Each wall is flat, endless, passes through zero and stands at right angles to its row. A trip goes straight from one point to another. List the walls that it crosses, first one first.
In the rows, 128 means zero.

Walls:
(1): [162 172]
(2): [161 131]
(3): [111 131]
(4): [117 112]
Trips:
[145 111] to [ 91 101] => 2, 3
[109 162] to [ 95 116] => 1, 4
[ 92 122] to [112 170] => 4, 1
[107 103] to [127 113] => 3
[ 98 134] to [115 154] => 4, 1
[172 106] to [163 120] => none
[192  99] to [136  99] => 4, 1
[142  95] to [117 133] => 2, 3

Walls:
(1): [119 162 150 120 155  82]
(2): [147 121  93 108 102  47]
(3): [103 102 153 178 112 131]
(4): [128 145 141  95  98 102]
(5): [131  79 142 164 170 129]
(6): [130 129 157 134  93 161]
(7): [ 73 132 160  95 147 130]
Trips:
[153  79 108 151 166  86] to [172 105 100 151 157 129] => 1, 3
[118 143  87 178 145 138] to [171 188 113 157  72  91] => 2, 5, 1, 4, 3, 6
[149 180 106 104  90 113] to [170 100 124 106 125  94] => 6, 5
[108 148  85 132 193 110] to [ 97 116 156 129 132 145] => 2, 3, 6, 1
[157 127  88 141 151 121] to [134 116 111 146 148 116] => 1, 3
[133 107 132 144 117 133] to [165  65 139 112 132 152] => none
[127 101 136  79  89 149] to [161 116 149 110 141  92] => 1, 6, 5, 7

Walls:
(1): [156 160 132 135 126  52 118 166 145  81 123]
(2): [142 103 143  93 147 101 126 105 143  86  96]
(3): [112 130 101 174 132 103 160 134 120 121  83]
(4): [104 136 116  98 135 122  92 158 141  78 151]
(5): [ 97  91 102 167 125 132 159 106 146  72 128]
(6): [112 122 134 116 103 124 140 154 107 134  97]
(7): [126 123 140 114 120  95  34 139 133 121  99]
(8): [123  95 153  94 104 101  86 175 127 151 175]
(9): [ 90 153 105 136  67 148 107 115 177 118 135]
Trips:
[101 146 130  71 121 123 152 103 122 161 132] to [143 118  80 115 102  94 115 169 110 162 154] => 2, 4, 7, 1, 9
[ 89 154 150 120 103 124  77 105  75 129 127] to [118 124 153 124 120 101 112 147 148 142 117] => 1, 2

Walls:
(1): [ 82 107 128 103 136 142 176 166  94 105  86 156 147 136 160 145 158  88]
(2): [129 131 140 156 158 143 137  99 115 134 116 134 119 134 153 117 115 172]
(3): [154 119 137 155 155 119 127 167 137 124 161 156 133 207 130 112 136 171]
(4): [159 128 135 139 101 147 151 131 135 132 109 153 150 135 130 114 130 174]
(5): [155 123 145 153 148  96  90 109  66 108 113  87 100 121 161 166  87 148]
(6): [121 162 119 138 114 139  87 107 124 116  69 140  86 127 117 209 104 155]
(7): [119 126  98  83  73 134 149 167 149 115 103 151 136 112 163 149 143  71]
(8): [ 84 162 137 133 195 136 161 114 144  96 133 154 147 132 132 146 118 148]
(9): [152 171 151 135 125 150 140 132 124 156 175 125 180 124 162 103 140 100]
(10): [ 76 143 123 126 115 122 118  92 170 109 113 127 174  98 156 137 123 129]
Trips:
[107 171 151 125  95 168 127  86  95 144 113 101 125 189 130 117 157  72] to [143 128  98 112 101 130 125 153 131 105  94 180 143 157  92 107 111 123] => 4, 3, 9
[102 168 185 104 132 179 148 173 157 109 141 141 111 145  71 182 117 113] to [ 88 132 151 102 170 145 149 156 153  92 115 105 129 148  81 180 159  94] => 3, 10

Walls:
(1): [122 145 146 120 105 133  96 102  85 107  73 132 173 122 135 116 147 109
  95 128 116 156 177 127 180  86  68 126 158 108 132  94]
(2): [109  91 120 162 140 155 116  76 111 138 148 147 121  83  96  96 119 108
  94  93  89 131 168 198  75 117 112 137 133  87 173 116]
(3): [125 127 128 157 114 201 136  52 192 133 113  73 150 136 131 111 132 166
 163  65 128 119 151 161  64 128 116 190 127 118 130 119]
(4): [121 138  57 133 142 135 102 114 150  88 170 135 139 148 146 144 139 142
 122 118  91 121 151 166 132 125 133 113  94 173 142  77]
(5): [136 150 103 113 145 155 150 190 113 111 123  77 135 148 159 131 133 143
 111 123 147 155 130 117 119 138  98  88 114 149 174 109]
Trips:
[ 91 174  95 125 123 141 135  87 140 146  97 187 108 158 129  94 149 156
  89 143 100 111 111 116 137 126 151 113  83 132  94 103] to [147 112 157 101 131 166 138 146 143 145  96 121 167 136 119 119 152 123
 164 104  96 205 127 130 119 144 164 113 108 107 128 158] => 3, 1, 4, 5
[ 79  98  93 127 100 140 143 114 126 147 130 107  99 111 143 157 115 117
 143 161 127 162 125 137 125 150  93 139 117 132 182 136] to [ 80 128 116 149 103 155 124 150 164 146 169 123 129 120 150 165 138 148
 121 161 111 139  94 165 186 143 131  71 142 148 120 192] => 3, 2
[132  94 112 128 126 104 101  56  78 120 141 128 149  90 136 158 115 140
 127 144  93 157 124 152 111 103 127 112 165 141  79 110] to [ 95 167  71 130 125 106 131  60 142 129  83  67 154 157  96  88 108 116
 111 147 176 138 211 112 151 174 160 126 123  82 143 168] => 3, 4
[149  94 184 165 141 146 131 116 104 147 114 153  98 149 151 117 136 135
 184 139 107 107  97 152  97 155  61 123 133 130 189  97] to [187 117 127 121 152 129 171 161 108 115 155 144 132 100 120 115 137  98
 150  72 158 123 155 131 164 143 144 130  84 155 157 132] => 3, 4, 2

Walls:
(1): [120 125 100 103  81 134 115 122 127  65 139 155 110 137 150 173 142 119
 102 124  71 165 140 134 142 116 145  69 126  90 165 101 143 104 147 131
 105 125 101 114 159 129 123 119 156 113 108  79]
(2): [174  82 152  89  96 143 160 132  83 158 172  58 136 108 151 117 114 102
  84 108 164 132 115 166 165 136 172 105  84 151 131 141 122 140 134  75
 128 122 151 107 135 155 147 168 154 150 125 103]
(3): [ 98  89 137 104 138  94  84 102 160 122  73 106  87 177 142 130 103 127
  92  65 137 148 102 122 162 169 144 143 140 136 133 126 125 101 134 142
 164  74 117  63 176 128 137 181  89 113 136 109]
(4): [150 112  95 195 141 141 150 178 114 116 109 118 159 101 120 138  70 142
 174 136 110 174 128 171 139  83 118 134 193 162 143 152 127 131 154 127
 182 118 171  62  96 184 128  94 122 127  96 107]
(5): [130 115 116 135 123 127 106  79 162 161 176 153 127  58 140 104 135 136
 106  80 133  61 131 156 110 146 183 130 131  98 195 146 146 124 120 135
  98 154 135 138  88 117 149  78 192 123 110 150]
(6): [131 138 151 167 108 154 143 137 173 121 131 118 138 160 173 103  98 137
 163 179  96 132 128 186 129 121 131 186 127 119 151 152 120 100 128 155
 171  91 105 141  81 146  86 146 136 115 126 146]
(7): [178 112 114 114 140 110 102 106 108 129 117 138 124 114 149 109 140 154
 155 151 140 124  84 139 115 103 144 106 143 122  97 105 133 118 158 111
 175 124 131 137 136  98  83 125 127 133 129 120]
(8): [159  91 141 135 126 117 173  69 173  92 125 139 160 120 164 141 172  85
  97 102 157 151  90 149 110 143 128  95  95 126 164 152 119 150 126  76
 117 123  95 113 123  49 140  74 117 124 117 138]
(9): [ 82 120 147 117 129 118  90 154 174 146 152 144 130  99  94 136  95 131
 193  77 118 168 157  96 108 153 121 133 128 129 127 178 111 133 106 118
 114 119 124 133 115 131 179 190 140 187 158 123]
(10): [163 103 103 121 159 140  76 129 103 201  86 164 149 123 163  65 108 168
 117 162 148 130 133 106 114 135 180  72 172  91 145 128 136 131 102 139
 142 128 136 140 141  92  76 118 118 139 104 101]
Trips:
[156 132 124 113 151 121 103 127 155 115 132 155 120 119  85 118  84 167
 126 126 110 121 170  91 145 117 135  81 109 117  88 151 109 100 158 144
 119  91 127  98 124 119 156 177 135  99 112 107] to [137 115 203 150 178 122 139 183 120 187 103 101 129 136 147 176 107 156
 126 120 125 161 166 128 124 186 110 147 155 151  91  76 153  82  88 163
 135 168 146 131 139  91 156  82 151  83 143 140] => 7, 1, 9
[126 147 180 163 173 150 128 150 121  94 146 168  92 110 113 174  91 133
 106 190  99  86 198  81 111 131 132  67 140 156 166 157 146 137 108 140
 164 114 192 116 126 130  93 115 127 117 149 120] to [ 59 113 167  88 130 152 137 102 141  91 138 184 130 110  96 155 125 124
 102 126 105 130 144 103 100 148 121 114 145 149 104 148 175 152 156 177
 179 170 114 106  87 128 108 146 141  77 136 128] => 9, 6, 5, 10, 4, 3
[128 128 139 139 128  83 122 134 140 110 123 129 129 130 131 148 152 119
 113 103 161 135 122 145 119 135 145 162 111 169 148 125 110 138  97 124
 157  90 149  88 128 113 116 113 151 133 119 119] to [112 155 154 142  74 151  96 100 119 160 108  71  90 167 105 126 111 115
 144 143 137  91 112 115 124  94 145 133 111 154 104 165 118 114 113  94
 142 149 138 128 100 136  88 119 141 170 144 136] => 7, 9, 5, 8, 4, 3
[168 135 134 156 102 107 127 173 119 169 162  89 136 106 121  67 135 114
 184 111 132 147 160 132 126 150 136 111 161 155 150 147 172 110  92 116
 149 148 105 138 141 125 128  89 121 177 136 115] to [114 127 139  87 187 152 147 137 120 148 115 131 137 127 145 132 113  87
 143 129  93 162 148 112 165 148  43  91  95 149  82 122 140 102 170 136
  82  95 132 155  79  83 167 125 140 148 131 165] => 7, 6, 5, 8, 10, 4, 2
